Each row of a before or after table is a point. The points were changed in one or more steps. Then noise was added and the rows were shuffled. The steps act on columns, c1 being the first. Write out the steps. A step turns or swaps two columns, mirrors them in a line or flattens them onto one, adds a multiple of one to another, or multiplies or shifts one. Angles are multiples of 10 degrees, from the lower column toward the higher: turns from -170 to 170, lines from 10 to 170 but not 90. Use the fewest steps. Two steps may share a column if one is a turn and the other turns, adds or multiplies; they go together, in the order done. Otherwise the lowest column goes first.

Before (9 x 2):
[[-2.0  2.0]
 [-2.6 -3.5]
 [ 3.3  6.4]
 [-0.2  2.0]
 [ 1.8 -0.5]
 [ 0.9  4.7]
 [-2.2 -3.4]
 [-1.7  2.5]
 [-3.7 -2.6]]
After (9 x 2):
[[-3.7  3.2]
 [-3.7  5.9]
 [-1.9  1.1]
 [ 1.4 -3.8]
 [ 1.5 -3.5]
 [ 0.6 -4.5]
 [ 1.2  1.3]
 [-2.7 -0.4]
 [-2.3 -0.9]]
Steps: turn c1 and c2 by 60 degrees

Before, 9 rows:
[[ -2.7   2.7   0.4   1.7]
 [ -1.7  -3.2  -0.6  -2.7]
 [ -2.1  -3.4  -3.5   1.1]
 [  1.6   0.1  -1.5  -1.3]
 [  3.9  -3.7  -4.5 -10.7]
 [  3.5  -5.5  -0.7  -0.3]
 [ -0.5   0.9   3.6  -1.2]
 [  2.1   0.3  -1.7  -1.5]
 [ -2.2  -2.7  -3.7  -1.9]]
After:
[[ 0.2 -0.6 -1.7 -1.4]
 [-0.1 -4.8 -0.8  2.6]
 [ 0.2 -3.9 -0.6 -0.6]
 [ 0.5 -0.4 -2.3 -1.1]
 [ 0.1 -3.2 -3.5 -0.3]
 [-0.2 -8.4 -4.7 -7.4]
 [ 0.2 -2.0 -3.5  2.4]
 [-0.1  0.4  3.4 -1.9]
 [ 0.0  3.3  1.1  0.5]]
Steps: multiply c1 by 0; turn c2 and c4 by -30 degrees

Before, 10 rows:
[[-3.8 -1.5 -0.9  1.0  5.2  1.9]
 [-5.3  4.0 -2.2  3.9  5.3  0.9]
 [ 2.4 -1.2  4.3  2.9 -0.3  3.3]
 [ 3.4  0.9  1.7 -0.4  3.5 -5.3]
 [-0.7 -4.0  4.3  2.4  2.6  2.6]
 [ 1.8  2.4 -2.9 -1.2 -1.7  2.8]
 [-4.2  0.2 -1.9 -2.3 -4.1 -5.4]
 [-3.0 -3.1  3.8 -3.5  2.3 -1.0]
 [-4.3  0.5  1.8  1.7  0.9 -3.7]
 [-5.7  1.1  1.8 -5.3 -2.6 -4.7]]
After, 10 rows:
[[-5.3  1.0 -2.3  2.8  2.0  4.0]
 [-3.0 -1.0  3.8 -2.3  1.0 -3.1]
 [-4.2 -3.7  1.7  1.1  0.3  0.5]
 [-4.3 -5.3 -1.9 -1.7 -1.6  0.2]
 [ 1.9  2.8 -2.9 -0.7 -0.6  2.4]
 [ 2.4  3.4  4.4  2.0 -0.2 -1.2]
 [-0.7  2.5  4.3  1.7  1.0 -4.0]
 [-3.8  1.9 -0.8  0.7  2.2 -1.5]
 [ 3.4 -5.4  1.7 -0.2  1.3  0.9]
 [-5.6 -4.8  1.8 -3.8 -1.1  1.2]]
Steps: swap c2 and c6; multiply c4 by 0.7; multiply c5 by 0.4

Before, 8 rows:
[[-1.2 -1.0 -4.6  0.9  6.1  5.5  1.9  3.1]
 [ 4.3 -4.7  1.0 -1.3 -1.1  0.9  4.3 -0.9]
 [ 1.6 -0.9 -3.4 -1.3 -1.8 -3.8  2.6  1.8]
 [-8.3 -3.5  1.4 -2.9  1.1 -1.3  0.9 -4.9]
 [ 3.3  1.2 -4.4  1.9  1.4  3.5  3.8 -0.1]
 [-5.0 -3.8 -1.8  3.6  0.8 -0.9 -1.4  1.0]
 [-2.2  3.5 -1.7  2.9  0.1  0.6 -0.6  4.3]
 [ 3.5 -0.2 -1.7 -2.5 -0.4 -0.5 -2.1 -0.5]]
After:
[[ 3.3  0.4 -4.5  2.0  1.5  0.9  4.9 -0.3]
 [-2.2  2.9 -1.6  2.8  0.1  0.9  0.0  5.8]
 [-1.2 -3.7 -4.5  1.0  6.1  3.7  4.3  4.0]
 [-8.2 -2.4  1.5 -2.9  0.9 -1.5  0.0 -6.4]
 [ 4.4 -3.9  0.9 -1.5 -1.1 -1.5  4.1 -1.2]
 [ 1.6  2.3 -3.4 -1.2 -1.6 -4.7  0.3  2.4]
 [ 3.5 -0.4 -1.6 -2.4 -0.5  0.7 -2.0 -0.5]
 [-5.0 -3.7 -1.8  3.5  0.9 -0.2 -1.6  1.2]]
Steps: turn c6 and c7 by 30 degrees; add -0.7 times c6 to c2; multiply c8 by 1.3

Before:
[[ 1.4 -0.2  3.2 -1.4 -0.8 -3.1  4.7 -4.1  2.7]
 [-2.9  0.6  4.1  2.5 -0.9 -1.9  1.6 -3.1 -2.7]
 [ 0.1 -4.3 -1.6 -0.9 -1.3 -0.6  7.4 -3.9 -1.0]
 [-0.1  7.5  0.6  1.9 -0.9 -3.9 -4.0 -0.3 -1.2]
 [ 3.0  2.9  4.1  0.6 -0.1 -1.4 -4.2 -2.6 -1.2]
 [-5.2 -2.6  0.1 -1.2  1.4 -2.1  3.0  0.6  0.1]
 [-4.5 -1.4 -0.7 -0.3  6.5 -7.6 -0.1 -2.6 -0.3]
 [-1.4  0.6  1.4  4.8 -2.4  1.1 -3.5 -4.0  1.2]]
After, 8 rows:
[[ 1.4  1.0 -1.0  4.5  2.6 -3.7 -3.6  1.2  0.4]
 [ 0.2 -1.1 -0.6  1.8  4.0 -0.4 -3.9 -3.9  7.6]
 [-2.1 -1.1 -4.5  0.6  4.7 -2.6 -4.1 -1.5  2.7]
 [ 4.5 -0.3  1.5 -0.2 11.5 -2.4 -0.1 -7.5 -1.3]
 [-0.7  2.5 -3.3 -1.5  4.1 -4.1  4.9 -3.0 -0.4]
 [-0.5 -0.9  1.7 -1.1  3.7 -3.6  7.3 -0.6 -4.2]
 [ 3.5 -2.8 -3.7  2.7  4.2 -3.1  1.9 -1.9  0.7]
 [ 5.2  0.0  0.9 -1.2  6.6  0.3  2.8 -2.0 -2.8]]
Steps: turn c1 and c3 by -170 degrees; swap c2 and c9; shift c5 by 5.0; swap c6 and c8

Before (8 x 11):
[[-0.4  5.5 -0.9 -5.5 -2.7  3.0  2.2  0.6 -0.9 -3.3  1.6]
 [-1.7  2.4  3.6 -2.4 -4.3  0.5  5.1 -0.5  0.9 -0.6 -3.6]
 [ 8.6  0.8 -1.5  5.6 -0.6  1.0 -4.1  0.6  0.7  3.8  0.5]
 [-0.1  2.8 -1.5 -4.3  0.3  0.0  0.9 -2.3 -1.1 -1.1 -5.5]
 [ 5.2  0.2 -2.6  3.5  0.1  2.6 -0.7 -2.6  1.6  5.6  4.1]
 [-2.3 -0.3 -1.0 -4.7 -1.5 -0.7  2.5  2.2 -0.1 -2.6 -1.7]
 [ 6.6  2.1 -1.2  3.9  1.7 -1.8  0.8 -0.7 -1.8  3.2  2.3]
 [ 2.2 -0.2  1.2  0.1 -6.6  2.4  0.5 -2.8 -4.4  1.8  4.7]]
After:
[[-0.5 -3.7 -4.3 -5.3 -2.7  3.0  2.1 -2.2  2.7  0.0  1.7]
 [ 8.7 -1.6  0.0  5.6 -0.5  0.9 -3.9  3.4 -2.0  0.1  0.4]
 [ 6.5 -2.1 -1.2  3.8  1.6 -1.7  0.8  2.1 -2.1 -2.6  2.6]
 [-1.8  1.9 -3.9 -2.3 -4.3  0.6  5.0 -0.7 -0.2  0.8 -3.5]
 [-2.3 -0.6  0.7 -4.6 -1.4 -0.8  2.2 -0.7  3.2  1.0 -1.9]
 [ 2.3  1.3 -0.4  0.2 -6.7  2.5  0.5 -0.4 -1.6 -5.3  4.8]
 [-0.1 -2.9 -1.6 -4.3  0.2  0.1  0.8 -2.3 -0.8 -1.5 -5.6]
 [ 5.3 -2.1  0.9  3.5  0.1  2.6 -0.6  2.6 -5.7 -0.4  4.0]]
Steps: turn c2 and c3 by -120 degrees; turn c8 and c10 by -50 degrees; turn c9 and c10 by 110 degrees

Before (14 x 12):
[[ 1.3  0.8 -2.9 -5.7  4.8 -5.4  0.9 -1.5  0.5  1.0  5.7  1.1]
 [ 0.1  0.6 -1.5 -1.5  0.5  1.3  2.8 -0.8  1.9 -4.2  5.6 -4.8]
 [ 0.5  3.3 -1.1 -1.7 -3.9  0.0 -0.6  1.0 -5.2  0.5 -1.2 -2.0]
 [-3.4  1.6  2.2 -4.1 -2.6  2.6  3.2 -0.6 -0.8 -3.2  1.8 -4.3]
 [-6.4 -1.3  0.5  1.5  4.3  0.4  1.2  9.5  0.1  5.0  2.5 -0.2]
 [-0.9  4.4 -1.9 -4.9  0.7 -1.0  4.5 -0.8  6.0  0.6  2.8 -4.6]
 [-0.1  2.7  1.6 -4.4  3.0  2.3  4.2  0.2 -1.5 -2.0 -1.5  1.5]
 [-5.8 -4.2 -1.4  2.0  6.0  2.4 -0.4  4.3 -0.2  6.9 -0.2 -2.5]
 [ 1.4 -0.6 -1.7 -1.6 -0.1 -0.8  1.0  2.7  3.3  1.2  3.9  1.6]
 [ 3.6 -1.0 -3.4 -4.8  1.5 -4.7  0.2  3.7  0.2 -3.7  1.1 -0.1]
 [-2.7  3.7  4.7 -0.9  2.5  3.4 -2.6  0.0  0.3 -1.7  0.1 -3.4]
 [-5.6  1.0  1.5 -2.8 -3.2  5.5 -3.0  2.0 -0.4 -3.1 -0.3 -2.6]
 [-1.4  1.8 -6.0 -1.7  4.2  0.0  0.5 -0.3  2.7 -6.0  5.8 -0.9]
 [-3.8  1.3  1.3  1.0 -0.7 -1.8 -0.1 -4.0 -2.8 -1.9 -2.9 -1.5]]
After:
[[ 2.1  3.2 -2.9  0.7 -3.7  1.5  3.2  0.6  0.6 -2.4  1.9  5.1]
 [-1.1 -0.9  1.4  0.2  1.1 -0.7  0.6 -1.0 -4.7  1.5  4.1 -1.4]
 [ 6.2  1.3  0.5 -0.8  3.0  3.3  1.2 -8.0 -4.5  4.3  2.7  1.5]
 [ 1.0 -5.7  0.5  1.0  3.4  2.4  0.3  1.5 -1.5 -5.7  6.5  1.2]
 [ 0.2  2.3 -3.8 -0.2  0.3  3.9  4.0 -0.9  1.3 -1.2 -2.1 -1.2]
 [-0.5 -2.7  0.0 -0.4  8.3 -2.0  1.2  1.8  0.5  2.0  5.8 -1.2]
 [ 0.3 -1.1 -4.0 -0.1  1.3 -0.6  5.0  3.8 -4.2  1.6  3.0  4.6]
 [ 5.1 -0.1 -1.1  0.2 -7.2  3.5 -2.9 -2.0 -0.1 -2.6  0.0  3.4]
 [-1.0  0.1 -0.5  0.7 -0.7  1.2  2.3  2.0 -1.3 -3.7  4.9  4.4]
 [-1.3 -2.9 -2.7 -0.1 -3.1 -2.1 -0.9 -2.9  3.9  0.6 -1.2  2.0]
 [-3.7 -3.5  2.1  0.2  5.0 -3.7  0.1 -3.6 -1.7 -2.8  1.3 -0.1]
 [ 1.9  1.9 -4.9  0.1 -0.7  5.1 -2.1  0.6 -0.1 -1.6  0.2  3.8]
 [ 3.7  1.0 -1.7 -0.1  0.6 -2.0 -0.1  2.3  4.0 -2.1 -3.0  2.1]
 [ 4.9  0.0  4.6 -0.8  2.7  6.4 -0.4 -3.6 -2.6  6.3 -0.2  3.5]]
Steps: turn c1 and c12 by -170 degrees; add 0.5 times c7 to c3; turn c2 and c3 by -110 degrees; flatten c4 and c10 onto the line at 100 degrees; multiply c6 by 1.3; turn c5 and c6 by 40 degrees; turn c8 and c9 by -150 degrees

Before (11 x 14):
[[ 5.5 -1.5  0.3 -2.1  1.8  4.6  4.2  1.1  1.4 -0.5 -1.2  3.6 -2.4 -2.2]
 [-0.4 -3.0  0.7  6.7  0.9 -3.2  3.3  2.4 -1.4  0.9  1.2 -1.9 -1.5 -4.3]
 [ 2.9  0.2  2.0  1.8  0.9  0.1 -5.5 -0.4  2.3 -3.9  2.2  1.5  5.5  4.4]
 [ 0.6  2.9  1.0  2.9 -0.8 -1.4 -1.8  1.1  0.3 -1.9 -1.3  3.3  8.3  2.9]
 [-0.4 -1.3 -2.6  0.9 -1.1 -4.1  1.4  0.5 -1.2 -0.7 -0.8 -2.8 -2.1 -2.6]
 [-4.0 -2.2 -0.6  3.2 -2.9 -1.5 -0.8 -2.5 -1.0  3.6  0.3  0.3 -1.0 -7.7]
 [ 1.3  4.6  1.8  3.7  1.6 -0.6 -2.9 -1.9  1.8 -7.1 -0.5  1.4  3.2  0.9]
 [ 0.2  4.4  1.0  0.7  4.9  1.7 -1.9  0.1 -2.2 -4.2  3.1  1.6  2.7  2.7]
 [ 5.6  1.9  3.4 -4.2  4.5  5.4  0.1  7.4  1.2 -1.0 -1.2  2.2 -2.3 -3.3]
 [ 4.6 -1.6  3.4 -4.3  3.3  3.8  2.5  2.5  0.0 -3.1 -0.9  0.7  2.7 -3.9]
 [-1.0 -2.9 -5.4  4.2  0.7 -4.4  2.4  0.8  2.5  0.4  1.7 -0.7  1.2 -6.0]]
After:
[[ 0.3  2.7 -2.6  1.8  0.0 -5.3 -1.8  1.4  0.3 -1.9 -1.3  1.3  8.4  1.6]
 [-0.3 -1.2  3.8  0.0  0.5 -8.0  1.5  0.7  1.4 -0.6 -0.9 -1.0 -2.1 -0.4]
 [ 2.9  0.5 -4.2  4.0 -0.5 -3.9 -5.6  0.0 -2.5 -3.9  2.2  0.5  5.3  2.1]
 [ 5.6 -1.5  1.2 -3.4 -2.2  0.8  4.0  0.3 -1.4 -0.6 -1.4  1.5 -2.5 -1.7]
 [-3.7 -2.4  5.7  3.6  3.8 -5.5 -0.9 -0.3  0.7  3.6  0.2  0.0 -1.0 -5.7]
 [ 4.6 -1.5  0.0 -5.2 -4.1 -0.4  2.5 -0.3 -0.1 -3.1 -0.8  0.5  2.8 -5.3]
 [ 0.1  4.5 -2.5  4.1 -3.6 -2.3 -1.7 -3.6  0.8 -4.2  2.9  0.8  2.7  1.4]
 [ 1.3  4.7 -1.9  3.0  0.0 -4.6 -2.9 -1.7 -2.6 -7.2 -0.5  0.5  3.4 -0.5]
 [ 5.7  1.8 -0.6 -5.7 -8.0  1.2  0.3  3.0 -0.3 -1.0 -1.2  0.9 -2.2 -4.7]
 [-1.1 -2.9  8.0  6.0 -1.0 -8.5  2.4  1.0 -2.3  0.2  1.9 -0.4  1.2 -1.3]
 [-0.6 -3.0  2.1  7.8 -2.3 -7.3  3.3  0.6  1.8  0.8  1.2 -0.7 -1.6 -3.7]]
Steps: mirror c3 and c14 in the line at 110 degrees; add 1 times c11 to c4; turn c5 and c8 by 140 degrees; turn c8 and c9 by -160 degrees; shift c6 by -4.0; multiply c12 by 0.4
